Every row gives one point. Before rounding, the points of a table are all equally far from one centre. They may lie mostly on one side of it. Where is the centre, to within rounding?
(in the rows, 128 means zero)

Points, 10 rows:
89, 117, 169
101, 141, 163
93, 159, 143
75, 97, 159
115, 75, 150
99, 155, 150
91, 158, 144
73, 153, 135
77, 159, 113
126, 114, 165
Centre: 103, 114, 119

Points (11 x 8):
144, 156, 138, 130, 166, 96, 179, 79
98, 172, 142, 98, 186, 106, 134, 110
123, 170, 128, 142, 182, 77, 140, 106
122, 139, 124, 115, 187, 120, 154, 74
96, 116, 150, 88, 164, 97, 181, 133
115, 177, 149, 109, 179, 162, 132, 107
88, 157, 138, 131, 156, 118, 190, 94
129, 148, 131, 136, 126, 108, 163, 63
111, 165, 172, 130, 165, 98, 172, 90
88, 178, 127, 122, 181, 116, 135, 107
104, 158, 145, 119, 196, 105, 128, 96
Centre: 129, 136, 140, 129, 143, 124, 144, 130

Points (18 x 12):
123, 166, 167, 137, 114, 119, 81, 152, 113, 192, 136, 185
140, 170, 163, 141, 101, 133, 79, 161, 161, 159, 115, 142
114, 183, 132, 112, 112, 118, 76, 116, 135, 176, 73, 147
145, 177, 134, 141, 128, 151, 89, 175, 121, 194, 100, 125
134, 168, 164, 137, 108, 112, 109, 142, 117, 173, 79, 125
124, 163, 131, 146, 120, 135, 66, 190, 96, 118, 109, 167
175, 141, 86, 136, 168, 144, 96, 182, 147, 195, 115, 139
170, 203, 142, 145, 151, 120, 91, 168, 122, 157, 119, 159
127, 163, 147, 98, 139, 113, 65, 159, 138, 124, 83, 103
137, 196, 133, 136, 159, 132, 99, 171, 92, 171, 91, 137
149, 170, 134, 150, 138, 164, 75, 158, 95, 165, 117, 125
150, 168, 173, 116, 113, 141, 118, 148, 166, 155, 117, 153
111, 169, 166, 157, 110, 123, 86, 140, 107, 153, 127, 177
122, 200, 132, 121, 144, 138, 90, 126, 127, 153, 76, 134
117, 171, 128, 110, 137, 137, 139, 172, 89, 174, 77, 169
128, 138, 180, 131, 112, 98, 89, 162, 109, 162, 80, 145
119, 158, 144, 153, 105, 96, 56, 136, 98, 176, 102, 150
123, 143, 149, 144, 173, 118, 71, 174, 108, 150, 109, 97
Centre: 130, 136, 113, 113, 140, 112, 101, 149, 125, 153, 125, 151

Points (26 x 20):
102, 64, 118, 181, 120, 117, 134, 131, 107, 112, 131, 99, 111, 172, 65, 120, 98, 122, 131, 147
106, 76, 95, 111, 163, 124, 127, 119, 125, 96, 158, 72, 128, 156, 72, 113, 52, 101, 124, 165
110, 47, 105, 121, 166, 122, 130, 95, 139, 123, 168, 59, 150, 148, 87, 135, 98, 148, 114, 145
117, 92, 92, 136, 169, 100, 157, 124, 146, 100, 160, 68, 133, 176, 85, 95, 75, 140, 132, 130
118, 85, 124, 120, 124, 104, 106, 123, 140, 99, 122, 23, 164, 161, 107, 106, 114, 140, 156, 138
104, 112, 95, 86, 140, 93, 114, 114, 94, 90, 154, 48, 165, 174, 97, 132, 93, 136, 144, 141
97, 85, 136, 136, 144, 100, 106, 152, 125, 82, 139, 82, 124, 165, 47, 120, 124, 111, 132, 111
141, 78, 142, 127, 180, 111, 172, 118, 133, 111, 171, 75, 168, 168, 72, 117, 103, 109, 99, 137
114, 116, 115, 136, 142, 134, 133, 123, 128, 106, 154, 67, 102, 188, 81, 81, 96, 130, 100, 184
107, 93, 109, 139, 135, 93, 127, 138, 90, 86, 153, 57, 117, 144, 81, 113, 112, 140, 136, 162
83, 86, 136, 129, 131, 104, 143, 130, 116, 103, 175, 66, 119, 173, 80, 111, 88, 117, 140, 161
131, 77, 130, 134, 152, 84, 140, 131, 130, 112, 164, 64, 147, 173, 83, 120, 94, 135, 156, 183
127, 113, 103, 118, 152, 85, 107, 143, 104, 112, 127, 72, 104, 159, 81, 109, 74, 137, 105, 171
85, 101, 85, 101, 156, 115, 83, 106, 107, 116, 140, 81, 122, 145, 68, 97, 79, 129, 158, 161
136, 99, 127, 112, 147, 65, 109, 130, 121, 105, 164, 62, 115, 129, 120, 76, 128, 152, 135, 121
129, 59, 100, 137, 152, 98, 153, 107, 77, 92, 171, 93, 149, 144, 75, 117, 115, 131, 124, 157
90, 92, 123, 144, 148, 104, 126, 119, 117, 90, 119, 81, 156, 169, 72, 83, 104, 164, 141, 122
111, 90, 92, 121, 153, 99, 115, 91, 148, 129, 161, 81, 104, 160, 49, 129, 87, 138, 138, 130
96, 78, 122, 127, 164, 129, 166, 112, 101, 82, 158, 95, 139, 147, 68, 104, 134, 124, 142, 147
71, 84, 112, 129, 164, 94, 135, 131, 95, 97, 136, 89, 125, 171, 99, 124, 114, 125, 133, 162
88, 56, 115, 96, 127, 118, 90, 99, 126, 107, 147, 58, 141, 145, 69, 137, 120, 120, 145, 117
81, 74, 151, 133, 128, 113, 138, 113, 121, 92, 150, 89, 124, 135, 71, 116, 107, 132, 155, 143
100, 94, 121, 117, 148, 94, 128, 125, 140, 106, 155, 53, 131, 193, 75, 134, 83, 141, 136, 113
97, 101, 87, 103, 149, 134, 139, 128, 101, 110, 176, 61, 113, 172, 92, 146, 133, 143, 147, 151
99, 119, 97, 91, 152, 103, 110, 144, 98, 120, 159, 62, 142, 173, 66, 124, 99, 166, 127, 122
90, 87, 126, 137, 146, 90, 98, 115, 122, 118, 143, 93, 125, 162, 60, 78, 63, 141, 114, 130
Centre: 142, 105, 119, 124, 139, 134, 105, 120, 116, 131, 151, 105, 146, 160, 110, 110, 110, 111, 132, 128

Points, 29 rows:
118, 140, 94, 80, 132, 141, 75, 134, 146, 155, 154, 139, 112, 123, 59, 97, 113, 167, 143, 92, 175, 170, 125, 142
101, 140, 85, 69, 127, 185, 106, 123, 113, 156, 126, 145, 124, 164, 66, 88, 104, 147, 143, 81, 148, 139, 168, 133
108, 113, 105, 67, 112, 154, 104, 119, 135, 136, 147, 167, 107, 148, 30, 73, 96, 133, 174, 125, 144, 135, 119, 131
104, 135, 102, 95, 126, 130, 106, 124, 109, 157, 168, 173, 108, 144, 66, 60, 99, 161, 162, 103, 158, 149, 133, 159
114, 119, 105, 100, 154, 158, 93, 128, 105, 140, 138, 148, 101, 185, 75, 65, 107, 150, 178, 111, 150, 158, 134, 112
91, 125, 95, 86, 122, 155, 115, 134, 129, 167, 162, 163, 94, 151, 81, 57, 102, 143, 176, 145, 140, 167, 142, 165
99, 119, 136, 96, 138, 139, 99, 159, 145, 162, 131, 140, 110, 149, 32, 79, 99, 141, 163, 143, 153, 138, 120, 116
108, 144, 113, 114, 130, 138, 108, 137, 152, 164, 165, 146, 111, 179, 44, 80, 91, 125, 157, 101, 149, 161, 129, 132
124, 101, 126, 90, 118, 141, 99, 144, 110, 154, 130, 152, 179, 149, 78, 91, 64, 141, 153, 117, 156, 165, 131, 140
150, 145, 86, 67, 122, 115, 87, 146, 137, 157, 178, 145, 148, 175, 82, 89, 100, 128, 132, 133, 149, 167, 130, 155
95, 94, 89, 96, 123, 170, 94, 173, 132, 171, 120, 141, 100, 161, 61, 84, 96, 124, 151, 114, 167, 167, 154, 137
129, 118, 87, 87, 112, 150, 116, 115, 158, 130, 152, 156, 89, 161, 45, 100, 97, 171, 192, 105, 166, 135, 138, 136
133, 138, 125, 80, 141, 125, 111, 108, 113, 138, 135, 123, 131, 149, 51, 94, 93, 140, 162, 146, 189, 147, 171, 103
105, 115, 108, 79, 109, 162, 138, 135, 140, 153, 140, 171, 120, 148, 28, 87, 68, 141, 174, 126, 152, 149, 149, 136
105, 136, 102, 121, 126, 152, 114, 160, 130, 146, 139, 144, 127, 184, 43, 116, 78, 140, 151, 135, 110, 146, 101, 102
116, 116, 115, 103, 140, 166, 115, 135, 117, 162, 128, 166, 117, 163, 46, 102, 95, 132, 176, 135, 180, 150, 106, 122
109, 142, 92, 71, 162, 127, 114, 123, 110, 180, 159, 139, 96, 122, 59, 88, 90, 149, 177, 97, 165, 169, 141, 149
104, 131, 134, 98, 142, 151, 104, 135, 115, 125, 148, 151, 119, 130, 39, 79, 94, 133, 172, 146, 155, 127, 119, 140
146, 159, 100, 104, 133, 155, 116, 126, 126, 179, 157, 159, 110, 165, 54, 98, 100, 130, 157, 135, 173, 151, 103, 136
93, 144, 132, 96, 131, 154, 113, 132, 149, 167, 158, 146, 100, 158, 60, 90, 75, 125, 162, 107, 155, 145, 136, 161
98, 155, 135, 94, 123, 131, 100, 130, 103, 162, 139, 174, 144, 154, 51, 88, 107, 128, 158, 133, 146, 147, 141, 135
106, 122, 107, 105, 127, 181, 122, 167, 122, 132, 162, 162, 122, 153, 63, 80, 87, 165, 121, 117, 133, 160, 118, 136
104, 146, 89, 120, 142, 145, 98, 155, 118, 152, 124, 156, 143, 168, 59, 98, 92, 155, 133, 120, 148, 171, 119, 147
110, 113, 113, 79, 153, 179, 76, 137, 105, 167, 156, 162, 93, 149, 56, 101, 90, 140, 176, 123, 141, 158, 131, 142
119, 95, 113, 117, 96, 131, 121, 161, 130, 176, 151, 135, 125, 122, 49, 54, 113, 129, 179, 134, 158, 156, 127, 133
111, 160, 86, 99, 125, 163, 98, 150, 138, 168, 149, 145, 104, 164, 48, 81, 100, 151, 164, 128, 158, 168, 136, 118
98, 146, 105, 103, 107, 162, 87, 166, 131, 165, 134, 152, 131, 155, 61, 97, 93, 140, 175, 130, 175, 148, 137, 142
103, 118, 61, 77, 126, 128, 93, 143, 132, 142, 142, 153, 123, 135, 38, 79, 86, 162, 152, 128, 165, 168, 161, 138
123, 136, 90, 101, 109, 125, 128, 166, 144, 148, 145, 128, 85, 164, 37, 95, 95, 181, 155, 93, 164, 146, 137, 131
Centre: 131, 111, 94, 94, 127, 132, 126, 139, 125, 151, 144, 135, 114, 134, 92, 121, 109, 135, 151, 125, 128, 139, 147, 126

Points (30 x 24):
149, 95, 117, 95, 98, 130, 118, 161, 64, 171, 175, 175, 120, 132, 154, 107, 103, 170, 88, 153, 104, 88, 184, 174
137, 90, 133, 95, 72, 98, 106, 147, 58, 134, 166, 115, 75, 122, 138, 128, 77, 163, 157, 113, 126, 125, 165, 162
145, 110, 104, 96, 92, 110, 116, 175, 102, 135, 163, 129, 106, 136, 157, 116, 108, 135, 122, 139, 148, 68, 110, 172
133, 73, 153, 111, 70, 173, 111, 141, 101, 168, 155, 168, 125, 157, 145, 115, 81, 161, 126, 118, 99, 84, 136, 167
117, 96, 111, 106, 87, 135, 81, 165, 61, 133, 183, 149, 119, 174, 134, 101, 135, 167, 110, 125, 127, 92, 176, 139
152, 92, 117, 77, 108, 161, 94, 180, 124, 146, 187, 127, 127, 135, 136, 135, 89, 166, 115, 129, 129, 76, 143, 168
141, 69, 137, 109, 95, 144, 73, 161, 74, 132, 154, 128, 109, 156, 156, 105, 125, 164, 149, 117, 93, 93, 171, 185
146, 69, 125, 112, 101, 133, 90, 147, 69, 161, 198, 107, 122, 143, 128, 71, 92, 155, 141, 131, 117, 113, 151, 170
152, 89, 132, 87, 44, 130, 104, 147, 87, 147, 162, 135, 154, 159, 140, 125, 94, 152, 104, 115, 128, 94, 164, 173
151, 120, 112, 111, 96, 121, 107, 171, 74, 174, 179, 120, 131, 169, 171, 97, 114, 163, 127, 91, 141, 99, 170, 152
123, 78, 119, 113, 89, 110, 87, 149, 91, 168, 178, 140, 145, 138, 174, 101, 84, 155, 118, 150, 130, 75, 147, 190
104, 92, 123, 113, 133, 137, 108, 114, 84, 159, 182, 136, 159, 114, 135, 125, 121, 152, 78, 141, 120, 108, 148, 207
110, 134, 132, 129, 116, 135, 102, 165, 60, 171, 185, 114, 115, 149, 116, 133, 112, 143, 148, 122, 115, 100, 147, 151
137, 96, 122, 139, 78, 104, 95, 146, 89, 146, 194, 129, 122, 153, 117, 151, 126, 164, 110, 174, 122, 76, 148, 170
117, 78, 132, 99, 102, 119, 115, 127, 60, 172, 168, 107, 157, 171, 124, 127, 127, 171, 130, 127, 125, 106, 161, 184
113, 61, 152, 118, 114, 77, 119, 152, 113, 160, 162, 108, 139, 159, 133, 97, 139, 124, 119, 114, 121, 90, 142, 172
160, 102, 140, 128, 76, 155, 107, 167, 58, 140, 181, 145, 84, 104, 145, 128, 114, 172, 130, 132, 138, 94, 169, 124
136, 61, 88, 114, 89, 119, 116, 145, 112, 150, 167, 132, 151, 140, 131, 93, 116, 151, 115, 174, 125, 70, 178, 173
125, 121, 113, 115, 101, 161, 107, 171, 79, 164, 184, 130, 126, 106, 150, 122, 89, 175, 82, 123, 117, 94, 159, 169
109, 91, 98, 100, 110, 137, 97, 181, 75, 173, 144, 108, 154, 139, 140, 129, 116, 152, 163, 138, 124, 108, 159, 158
127, 97, 130, 90, 99, 114, 83, 165, 87, 135, 201, 124, 119, 151, 156, 88, 87, 172, 142, 112, 148, 85, 159, 165
121, 148, 111, 92, 121, 113, 114, 168, 73, 178, 145, 148, 149, 167, 137, 115, 139, 166, 95, 145, 92, 128, 139, 164
177, 119, 113, 96, 118, 104, 96, 167, 81, 141, 177, 133, 132, 151, 148, 117, 137, 162, 146, 132, 109, 52, 145, 140
153, 118, 147, 102, 106, 136, 138, 162, 46, 172, 168, 158, 136, 157, 139, 113, 83, 142, 133, 157, 127, 93, 185, 118
164, 126, 115, 98, 125, 115, 128, 145, 108, 180, 188, 140, 126, 171, 193, 105, 70, 149, 109, 118, 132, 84, 166, 165
134, 72, 116, 94, 59, 121, 110, 175, 104, 156, 175, 132, 105, 169, 184, 121, 97, 165, 122, 134, 106, 100, 147, 173
128, 113, 135, 112, 78, 129, 125, 161, 78, 147, 156, 165, 113, 151, 186, 101, 91, 154, 167, 153, 119, 81, 170, 178
147, 99, 135, 103, 85, 131, 125, 171, 92, 107, 178, 96, 148, 165, 159, 126, 107, 189, 97, 146, 116, 91, 181, 180
161, 55, 110, 105, 84, 122, 91, 167, 80, 133, 185, 109, 121, 130, 140, 120, 124, 148, 102, 135, 107, 86, 187, 149
106, 76, 109, 103, 88, 151, 143, 118, 101, 158, 185, 99, 102, 151, 130, 91, 108, 158, 117, 122, 143, 84, 161, 137
Centre: 140, 99, 131, 123, 123, 117, 121, 127, 115, 129, 151, 144, 128, 136, 151, 123, 107, 163, 124, 135, 116, 131, 155, 133

Points (29 x 24):
84, 129, 109, 144, 140, 116, 128, 97, 125, 147, 188, 153, 164, 160, 134, 92, 181, 78, 150, 103, 125, 177, 175, 120
98, 115, 92, 105, 132, 124, 140, 91, 118, 142, 190, 171, 166, 119, 101, 86, 131, 127, 131, 90, 126, 196, 152, 81
79, 76, 53, 108, 161, 96, 181, 114, 92, 114, 155, 150, 174, 155, 127, 107, 133, 119, 154, 67, 120, 167, 161, 135
90, 87, 90, 114, 143, 107, 111, 72, 126, 141, 154, 148, 160, 121, 84, 130, 134, 114, 124, 57, 134, 143, 152, 135
99, 78, 110, 146, 179, 99, 134, 100, 131, 140, 201, 144, 179, 138, 144, 87, 137, 73, 145, 75, 141, 150, 132, 107
58, 102, 102, 104, 163, 99, 126, 75, 138, 148, 130, 161, 172, 137, 129, 115, 141, 86, 120, 88, 89, 158, 161, 144
95, 69, 77, 115, 129, 96, 118, 114, 127, 152, 144, 149, 128, 91, 111, 91, 142, 115, 108, 68, 96, 162, 161, 134
66, 102, 156, 128, 157, 106, 176, 62, 138, 160, 165, 167, 194, 117, 110, 119, 137, 81, 151, 100, 103, 169, 163, 148
67, 136, 147, 133, 150, 121, 134, 102, 137, 150, 126, 208, 159, 125, 116, 110, 151, 101, 165, 87, 129, 155, 170, 175
129, 78, 132, 104, 165, 108, 109, 125, 88, 94, 118, 154, 142, 127, 110, 80, 132, 124, 151, 119, 114, 123, 134, 129
71, 81, 88, 139, 124, 68, 147, 89, 111, 157, 149, 143, 154, 107, 107, 118, 142, 99, 129, 126, 111, 165, 124, 88
57, 115, 129, 119, 119, 114, 117, 81, 100, 126, 175, 189, 175, 121, 160, 120, 99, 87, 143, 118, 139, 171, 177, 103
108, 74, 128, 168, 151, 106, 109, 124, 81, 119, 163, 144, 173, 122, 138, 93, 125, 115, 123, 76, 144, 145, 179, 117
56, 105, 117, 124, 159, 123, 91, 135, 108, 136, 207, 168, 163, 156, 151, 85, 131, 142, 174, 75, 113, 174, 115, 133
80, 107, 108, 152, 142, 132, 128, 89, 122, 153, 170, 169, 184, 123, 109, 79, 120, 89, 103, 100, 110, 168, 153, 149
69, 128, 116, 169, 108, 123, 126, 104, 120, 117, 163, 158, 175, 137, 96, 102, 129, 86, 128, 99, 102, 193, 149, 132
98, 100, 111, 171, 127, 110, 151, 125, 127, 129, 153, 195, 211, 106, 135, 99, 123, 88, 143, 90, 133, 142, 139, 103
85, 72, 97, 118, 137, 108, 122, 106, 108, 134, 159, 115, 169, 113, 126, 65, 143, 140, 135, 129, 127, 205, 167, 129
114, 103, 85, 144, 134, 127, 122, 124, 115, 139, 166, 118, 153, 149, 113, 125, 120, 121, 82, 80, 148, 143, 165, 115
60, 103, 80, 139, 143, 114, 152, 143, 107, 116, 171, 181, 138, 106, 130, 72, 181, 127, 150, 147, 70, 169, 115, 144
102, 68, 123, 99, 138, 114, 106, 104, 106, 121, 158, 192, 167, 114, 147, 109, 139, 123, 149, 61, 115, 194, 121, 133
64, 74, 72, 152, 110, 95, 123, 104, 176, 108, 144, 128, 163, 115, 137, 169, 119, 120, 160, 83, 107, 132, 184, 170
99, 81, 88, 93, 124, 103, 155, 120, 101, 103, 173, 150, 169, 136, 144, 96, 140, 60, 136, 100, 83, 174, 169, 162
85, 93, 95, 130, 131, 87, 99, 92, 112, 166, 129, 176, 110, 113, 155, 113, 148, 113, 112, 129, 122, 135, 142, 145
97, 78, 115, 104, 153, 96, 103, 111, 106, 141, 171, 139, 146, 146, 151, 109, 122, 144, 97, 99, 93, 193, 178, 150
124, 102, 78, 126, 176, 112, 130, 91, 138, 166, 149, 169, 160, 64, 147, 59, 127, 143, 157, 111, 136, 136, 163, 158
136, 86, 151, 131, 99, 115, 150, 73, 106, 118, 163, 159, 134, 156, 126, 89, 113, 102, 138, 95, 139, 155, 125, 138
82, 80, 80, 126, 152, 115, 149, 99, 78, 122, 169, 121, 169, 105, 96, 81, 125, 83, 135, 88, 121, 156, 171, 112
57, 110, 102, 156, 134, 118, 113, 80, 113, 91, 154, 154, 170, 127, 151, 156, 124, 129, 132, 118, 95, 225, 141, 150
Centre: 93, 117, 116, 130, 148, 124, 157, 120, 127, 124, 172, 137, 135, 104, 148, 133, 121, 130, 165, 110, 108, 145, 145, 139
